Every row gives one point. Two turns around zero, p and q, are shown by what they do to some points. Write where each new point lands after one turn and then the other. Backwards means that the second turn is done in reverse. Each puzzle has new turns, and all numbers are rounded.

Turn p:
[-65  -9 -18] => [-46  20 -46]
[55 -5 -9] => [ 47 -26  14]
[-4 -8 44] => [-28 -10  34]
[ 15  22 -17] => [28 15 -2]
Turn q:
[-41  19 -29] => [-37 -22 -32]
[ 12   5 -17] => [  7  10 -18]
[-20 -17 -17] => [  2 -28 -14]
[49 -7 63] => [29 40 63]
Where do these land?
p, then q: [-21 -36  -6] => [  4 -37 -20]
p, then q: [-22  80  -1] => [-57  61  -3]
q, then p backwards: [65 -1 -3] => [ 15  56 -29]
q, then p: [-25 -31  -6] => [ -7 -39  -8]
p, then q: [ -2 -19  31] => [ -4 -28  24]
q, then p: [  3   7 -14] => [  8   7 -12]

Turn p:
[ 37 -15 -40   9  24  15] => [ 46 -12 -27 -10  20  25]
[ 31   3  -6   3 -23 -30] => [ 18 -11 -21 -11 -23 -31]
[ -9  22 -38 -32   5  42] => [  4  26   8 -44   6  46]
[-26 -40  -3  -9  15 -34] => [-34 -38 -13   0  29 -11]
[ -1   5  17  30  -6 -22] => [ -5   4 -13  30 -10 -23]
[-18 -26 -11   8   2  28] => [ -9 -16   2  10   4  39]
[-16  -5  35 -23  -6  -3] => [-22  -7  36   0  -1 -16]
[  2  55  47  15 -11   5] => [  3  52  28  25 -26 -28]
Turn q:
[27 16 25 16 18 15] => [34 31 12  7  9  3]
[-35  18  -2  -7  -2 -30] => [-28 -16   8  10   7 -35]
[ -3   0 -17   0   1 -14] => [ -9 -10 -13  11   3  -3]
[ 3  9 97 16 -7 27] => [ 50  31  76 -27 -18 -18]
[ -5 -28 -23 -11  18 -16] => [ -6 -34 -17   2  20  14]
[ 19 -20 -25  12 -17  -9] => [  6 -15 -27  12 -22  16]
[ 15   7 -34 -47  -3 -11] => [-15  -3 -52 -23  15 -11]
[-21  -3 -21  22  -8  39] => [-31  16  13   8 -14  37]
Where do these land?
p, then q: [-54 -34   2 -32  30 -21] => [-26 -36  44  -6  49  12]
p, then q: [  5  -9 -29  13   9  10] => [ -5  13 -16  -2   6  28]
p, then q: [ 41  18   7 -35 -18  15] => [ 33   7 -18 -37 -11 -29]
p, then q: [-10 -25  17  13  28 -23] => [  6 -26  14  32  19  14]
q, then p backwards: [ 23  12  16 -10 -30  43] => [  6  48 -21 -15 -22  17]
p, then q: [-19  -4   6  25  -3 -28] => [-22 -18   3  31  -6   2]
p, then q: [-16  31  13  31  24 -14] => [-13  18   3  47  10 -17]
q, then p: [ 29  10 -32  -6 -40  17] => [ -8  18 -22 -36 -34  24]

Turn p:
[ 9  0  8 62  4 -5 44 14] => [26 11 17 40 -1 -1 58 -8]
[-47   1  27   4   6 -15 -37 -40] => [-42  -3   8  24  24  32 -37 -29]
[ 46 -19  14 -34   6 -13   0  39] => [ 12 -30  22 -38   6 -46   6  19]
[ 21  37  -8 -37  25  11  11  38] => [ 45  10 -12 -43  27 -19  -6  17]
[-48   0 -29  12 -22 -32 -39 -27] => [-59  32 -22  27  -6   0 -28 -23]
[ 40 -14 -18 -20  38  37  -5  31] => [ 22 -35 -30 -34  15 -12  20  42]
[ 41  26   4  58 -26  11  29 -28] => [ 52  -6  -1  58 -39   1  16 -16]
[ 12  -1   7 -28 -12  42   0  49] => [ 21   1  13 -29   1  -3  -5  61]
[-74 -30  -6 -17 -18 -36  -3 -75] => [-78  19   4  -5 -25  48 -23 -64]
Turn q:
[ 19 -50 -11  15  47  28 -25   6] => [ 17 -44  37 -20  26  40   3 -25]
[  8 -19  -1   1  29  34  38  35] => [-16  -1  10   7  41  49  20  15]
[-33  -3 -24  12  16  -8  -8  38] => [ -3  -6   0   5  46  -6 -37   4]
[ 26  77   5 -44  -4  14   5  -5] => [ 21  67 -48 -25 -23  16  11   7]
[ -6  -9   7  65  -7 -21  18 -12] => [ 18 -29  11  50   9 -32  19  10]
[-14 -25 -40  -1 -34 -44  -9 -35] => [-20 -47 -17 -17 -20 -56 -10   2]
[-26  36  30 -47   3  68  -6 -15] => [-23  60 -22   1 -16  43   0 -56]
[ 18 -48 -30  14 -45 -29 -38  16] => [ -1 -64  13  -9 -29 -11 -45  30]
[  9  41  64 -14  -6 -44  26 -28] => [  7  64  18   8 -34 -44  40  17]
Where do these land?
q, then p: [-39  75   0 -30  34  37  38 -21] => [ 49  42 -73  -4   6  23  -4 -49]
p, then q: [ 21 -16 -57  27 -13 -24 -36  28] => [ -4 -16 -19   8  34 -59 -25  38]
p, then q: [ -5  12  43  29  -6 -36 -29  15] => [ 36   6  45  23  15 -29   8 -16]
q, then p: [ 14 -35   4  -9 -17  40 -30   1] => [-18 -19   9   8 -29  36 -20  31]
q, then p backwards: [-14 -14  -5 -25 -42 -26  -8   3] => [  6 -21 -15 -23 -35  -8 -32   0]
p, then q backwards: [ 65 -24  -5  13 -16  -4   6  33] => [ 26  -9   0  30 -18 -56   9 -34]
p, then q: [-47  20   8 -48  71  26  44 -17] => [-13  27 -27 -56   8  65  40 -48]
q, then p backwards: [-21 -17   8  16   6  42  46  -7] => [-30 -25   5  49  27  -7  -4 -16]
p, then q: [ 26   0   5  27 -17 -55 -32 -35] => [ 13 -40  17  21 -16 -62   2 -21]

Turn p:
[-44 -38 -17  -3 -36   2   1   1 -13 -19  29] => [-24 -22  16  23 -54   5   3 -11   7   5  37]
[  5 -44  20  16  28 -28 -18  55  22 -22 -12] => [ -6 -24  -4  -1   5 -20  -1  72  45 -20   5]
[-41 -12  16   1  44 -24 -55  13  20 -33 -42] => [-41 -21  -2 -19  46 -15 -16  15  57 -42  28]
[-31  -9  48  24 -43  16  -8  -7 -51  -6  33] => [  0 -20  62   7 -31  -4 -47  -4 -37   6  31]
[ 59   5 -49 -32  24 -15  41 -58 -10  39  -7] => [ 29 -15 -51   2  11  -6  49 -53 -27  22 -65]
[ -5 -28  28  -4 -48  41 -41   0  11 -30  18] => [  7  -9  30   5 -29  36 -54   0  36  23  25]
[-16   0  48 -37  39 -15 -10  51   3 -44 -33] => [-24  -9   3 -68   4  -3 -15  45  33 -53  -2]
[-12  -7  -9  21 -15  46 -27  31 -38  -2  -3] => [-17   7 -16  24 -19   6 -59  14 -20  -5  22]
[-33 -20  34  -2 -60  -3 -42  24 -13  28   5] => [-43  -1  43  -2 -21 -17 -44  15   6  50  22]
[ 46  50 -35  21 -23 -15  19 -42 -15  10  32] => [ 63  32  -7  19  -2 -26  20 -49 -33  21  -6]
[ 25   3 -12  14  39   0  53 -44  34  30 -22] => [ 16  -1  -8  24  46  24  56 -11 -15  -8 -52]
[ 29  42 -46  -3   1 -10  60 -20  27  14 -32] => [ 13  54 -24  14   9   2  56 -29  -9 -11 -52]
[ 18  58 -25 -18  50   5  28  -4  22  34  34] => [ 29  29 -42 -30  34  19  54  -4 -43  11   7]
Turn q:
[ 37 -12   5  19 -28 -36  -2  16   6 -33 -91] => [  2 -16  40  14   1 -23 -42 -18  18 -25 -89]
[ 21  -2 -47  32 -15 -30 -41  10  26   5 -19] => [ 11 -13  -2  23  42 -50 -37  14  28  -3 -13]
[-19  27   1 -47  -5  23  33  27  -6 -31  68] => [ -1   7 -40 -51 -56  15  19  17  -1 -28  47]
[ 28  -4 -10  17 -45  39   2 -40  -7  33 -11] => [ 28 -26 -32  40   6  35 -10 -13  15  38 -17]
[-17 -27  36 -57  10   4  10 -20  20   0  76] => [  9  10  26 -43 -36  34  19   7  12  23  78]
[-29 -17   3  15  12   0  55 -16  -4  -2  59] => [-19 -16  -5  10 -49 -10  37 -12 -17  16  55]
[-16  38   8 -49  52   5  50 -20  29  14  66] => [-12  43 -20 -44 -32   1  75  -6  25  21  56]
[-26  14  19  26 -20  51  -8 -48  26 -12 -23] => [-18   6 -13  48  13  53  -8 -44  24 -15   8]
[-27  -2  -1 -63  27  11  46   2 -11  18  31] => [-29   2 -11 -57 -29  21  46  14  -6  28  23]
[ 50  13  18  44   9 -32 -44  28 -36   1 -30] => [ 51  22  19  23  29 -35 -21   7 -41 -19 -49]
[ 14 -25  -3  41   4  19 -30  44  10  17 -48] => [ -1 -15  22  46  39   0  -6  43  -4 -24 -41]
[-29  13   7  10 -30 -39 -25  16 -18  14 -47] => [-30  24   5   8  12 -12 -58   4 -22   9 -37]
[ 14 -17 -36  12  29 -15 -44   0 -36 -24 -30] => [ 11 -30  11 -17  59 -29 -12 -14 -29 -20 -20]
Where do these land?
q, then p: [ 24  40  -2  61 -25 -38 -16  -4 -11 -29  35] => [ 58   4  -3  19   8 -70  -3 -32  22   7  13]
p, then q: [-38 -29   9 -43  -3 -18   5 -19   6 -16  43] => [ -5 -26  16  -5 -46  39   0   7  15  33  32]
q, then p: [ -6 -60  49 -29  15 -62  19  35  31  24 -38] => [-47  17  78 -55  16  -3 -27  48  -4  13 -19]
p, then q: [ 37   1  24  -1 -52   8 -30  15 -23 -39 -25] => [ 30  35  16   3  32   6 -60   5  35  -9 -10]
p, then q: [  9  14 -16  20 -28  32 -15 -11  43 -46   7] => [ 39  21 -25  37   5   9  13  -8  44 -23  18]
q, then p: [-30  21  -7   9  37  46  -2  38  -5 -22  18] => [ 10   5 -15  -1 -49  10  15  -1 -11 -57  29]
q, then p: [-17 -32 -32 -25 -33 -37  13  19 -18  48 -20] => [-74 -10 -11  -7   7 -26 -12  28   0  40  -1]
q, then p: [-24  36 -35 -11  44  23  77 -26 -59   9  19] => [-38  -9 -17  27 -58  -2  56 -61 -52  -5 -26]
p, then q backwards: [ 66  21 -28  25  38 -18 -34  -1 -13  25 -28] => [ 36  49 -58  29  -5 -11 -40   1 -20  23 -13]
p, then q: [  5  21   0 -20  16  -1   9  33  24  57  -2] => [-35  15 -33 -26   3  -5  28  31 -18  13 -25]
p, then q: [-47  18  37 -12 -16  30 -11 -14   8 -34 -44] => [-13  35  11  -9  15  54 -10 -29  10 -40  35]
p, then q backwards: [ 20 -51   2  25   6  36 -17 -66  18  23  34] => [ 26 -55  -4  28 -27  43 -13 -57 -13  27 -10]
